Rows are points. The window is the flat piece filled in between its corners: a triangle in 3 columns, a solid with four corners in 4, and so on. A path goes straight from each point to the next, and from the last back to the first. After which points does the path pass through the window?
(in the rows, 128 means zero)

Window:
[[164 182 120]
 [134  78 143]
 [ 86 125 134]]
Path:
(1): [151 193 156]
(2): [102 129 158]
(3): [94 97 98]
(4): [111 108 114]
(5): [112 115 155]
(6): [ 99 146 164]
(7): [ 95 148 115]
(8): [ 99 118  98]
(9): [ 83 131 164]
(10): [135 107 165]
(11): [135  86 114]
(12): [168 144  74]
Through the window after points: 2, 4, 8, 10, 12

Window:
[[ 82 149 118]
 [177 103 128]
 [133  92 123]]
Path:
(1): [150 119  86]
(2): [151 123 166]
(3): [111  93 162]
(4): [126  99  85]
(5): [189 105  91]
(6): [155 104 166]
(7): [106 111 132]
(8): [105 112  84]
Through the window after points: 5

Window (4 x 4):
[[122 100 131 160]
 [150 133 143 150]
 [116  75 169 129]
 [ 71 175 157  75]]
Path:
(1): [159  77 105 139]
(2): [130 117 115 145]
(3): [122 138 166 170]
(4): [110 128 176 177]
(5): [143  96 106 129]
(6): [141 116 136 110]
(7): [126 105 164 158]
(8): [108 152 183 138]
(9): [118 129 141  78]
(10): [115  84 137  93]
(11): [ 95  81 183 137]
(12): [104 139 171 122]
(13): [128 129 146  96]
(14): [143  95 119 118]
(15): [116 120 147 169]
(16): [131  81 165 205]
Through the window after points: 4, 6, 14

Window:
[[189  39 188 180 144  84]
 [ 82 156 202 128 174 107]
 [ 85 126 137 154 116 107]
 [ 97 124 127 142 170 132]
 [148 138 128 132 134 158]
 [121 136  96  67 136 163]]
Path:
(1): [ 70 145 155 127 150 152]
(2): [ 97 122 151 136 130 149]
(3): [117 145 133 129 143 100]
(4): [140 130 147 148 155 115]
(5): [115 100 173 163 142 148]
(6): [ 76 112 165 137 152 155]
(7): [136 155 125 118 170  99]
(8): [174 159 116 118 146  97]
(9): [136  88 167 149 152 166]
(10): [ 85  99 144 109 137 170]
(11): [148 148 111  97 151 119]
(12): [159 152 118  99 149 115]
(13): [104 102 127 103 135 194]
(14): [141  88 174 123 156 151]
(15): [166 136 153 119 186  90]
(16): [113 175 132 110 165  99]
Through the window after points: 2, 6, 10

Window:
[[108  75 139 162 160 112 142  78]
 [144 114 175 181 163 121 119 173]
 [126 126 128 132  63  95 151  47]
 [114 119  97  80 118 199 170 150]
 [158  77 109 221 132 156 176 150]
 [105 110 217 135 112 164  98 115]
 [138 199 115 120 181 181  97 100]
 [127 135 131 133 135 121  66 107]]
Path:
(1): [ 74 121  89 187 142 143 152 141]
(2): [ 88 129 133 153 107 147 150 143]
(3): [151 111 137 106 122 148 136  99]
(4): [173  96 133 125 136 151 128 114]
(5): [ 78 124 127 188 134 143 141 143]
(6): [107 119 128 151 142 136 124 127]
(7): [181  90 153 105 134 151 128  97]
(8): [153 118 147 145 147 154 132 118]
(9): [ 89 137 133 153 125 126 119 128]
(10): [ 52 157 104 137 143 153 119 128]
(11): [134 127 172  93 127 171 118 121]
(12): [179 136 133 111 126 150 129 105]
(13): [ 94 136 134 160 114 132 109 107]
(14): [115 141 148 171 147 133 121 126]
(15): [170 100 141 148 157 144 107  93]
(16): [198  77 152 125 123 173 160 122]
Through the window after points: 2, 4, 6, 8, 16

Window (8 x 8):
[[ 86 105 130 140 162 130 147 108]
 [137 166 152 140 145 116 133 129]
 [139 140  62 196 150 118  90 138]
 [173 115  73 137 131 188 133 141]
 [137 138 122  83 169 106 145 189]
 [ 99 133 108 121  63 130 111 183]
 [ 60 150 118  49  82 157 140 137]
 [155  79  72  78 135 156  89 151]]
Path:
(1): [ 84 143 128 143 131 182  97 162]
(2): [126 118  99 112 135 166 114 159]
(3): [146 115  75 109 126 140 141 144]
(4): [122 116 117 119 132  87 153 119]
(5): [ 73 112 126 143 171 178 126 127]
(6): [ 77 126 130 159 156 166 108 140]
(7): [156 123  82  92 122 107 153 141]
(8): [114 140 117 135 122 114 148 135]
Through the window after points: 4, 6

Window, 9 rows:
[[144  81 146 136 140 142 123 139 192]
 [172 178 120 127 124 109 160 104  59]
 [ 98 129 166 127  61 141  85  86 131]
 [ 97 109 122 100 134 140 146 141 173]
 [158 148 122  90 143 122 114 151  79]
 [117 124 104 142 167 174 116 161 185]
 [ 82  78 135 146 146 130  97 107 168]
 [148 191 160 127 134  95 146 153  66]
 [ 94  94 158 157  41 135 112 108  82]]
Path:
(1): [121 104 170 126 135 155 117 121 164]
(2): [140 138 159 122 122 171 153  98  73]
(3): [121 153 125 136 136  67 112 156 136]
(4): [116 126 119 112 129 112 121 131 176]
(5): [135 118 139 127 172 174 135 148 123]
(6): [134 102 163 106 185 153 151  89  94]
(7): [157 163 106 153  76 100 123 154 144]
(8): [121  89  99 141 106 118 106 151 166]
Through the window after points: 2, 6

Window, 11 rows:
[[191 170  94 116 180 108  94 144 159 132  77]
 [133 122 151 130 147  94 158 138 145 161 153]
 [151 127 147  95 157 159  78 186 196 115 130]
 [ 95 120 130 108 151 161 149 140 117  83 149]
 [157  77 159 173 121 126 170 144 159 120 152]
 [131  38 134 128 149 165 150  63 132 151 157]
 [135 123 113  80 108 114 157 141 131 143  82]
 [ 12 132 123 136 111  66 153 129  78 104  67]
 [127 206 150 160  89 152  74 117 203  98 169]
 [182 146 136 157 122 149  90 140 128 158 141]
 [172 124 200 113 117 148 110 107 125 105 134]]
Path:
(1): [138 128 136 116 148 166 126 143 145 134 117]
(2): [130 109 149 108  86  79  81 131 141  60 139]
(3): [206 114 110 134 139 117  88 123 145  76 182]
(4): [129 127 179 120 130 182 138 133 159 165 119]
(5): [134 141 164 129 139 149 139 104 134 113 116]
(6): [136  98 115 128  93  81  98 153 125 137 168]
(7): [141 131 120 114 154 125 110 144 133 114 143]
(8): [121 154 147 133 136 158 173 121 166 120  76]
(9): [ 97 132 169 163 185 171 183 140 163 133 131]
(10): [161  84 130 107  67  68  99 111 104 116 132]
(11): [165 120 137 119 133  92 119 142 134 115 154]
(12): [123 117 145 126 135 138 151 132 159 136 115]
(13): [135 144 159 140 143 142 138 142 151 124 124]
(14): [161  67  98  81 125 121 108 106 104  77 149]
(15): [117 128  93  78  88  91 128 156 129 116 160]
(16): [136 122 148 123 157 158 143 132 141 122  96]
Through the window after points: 7, 9, 13, 15
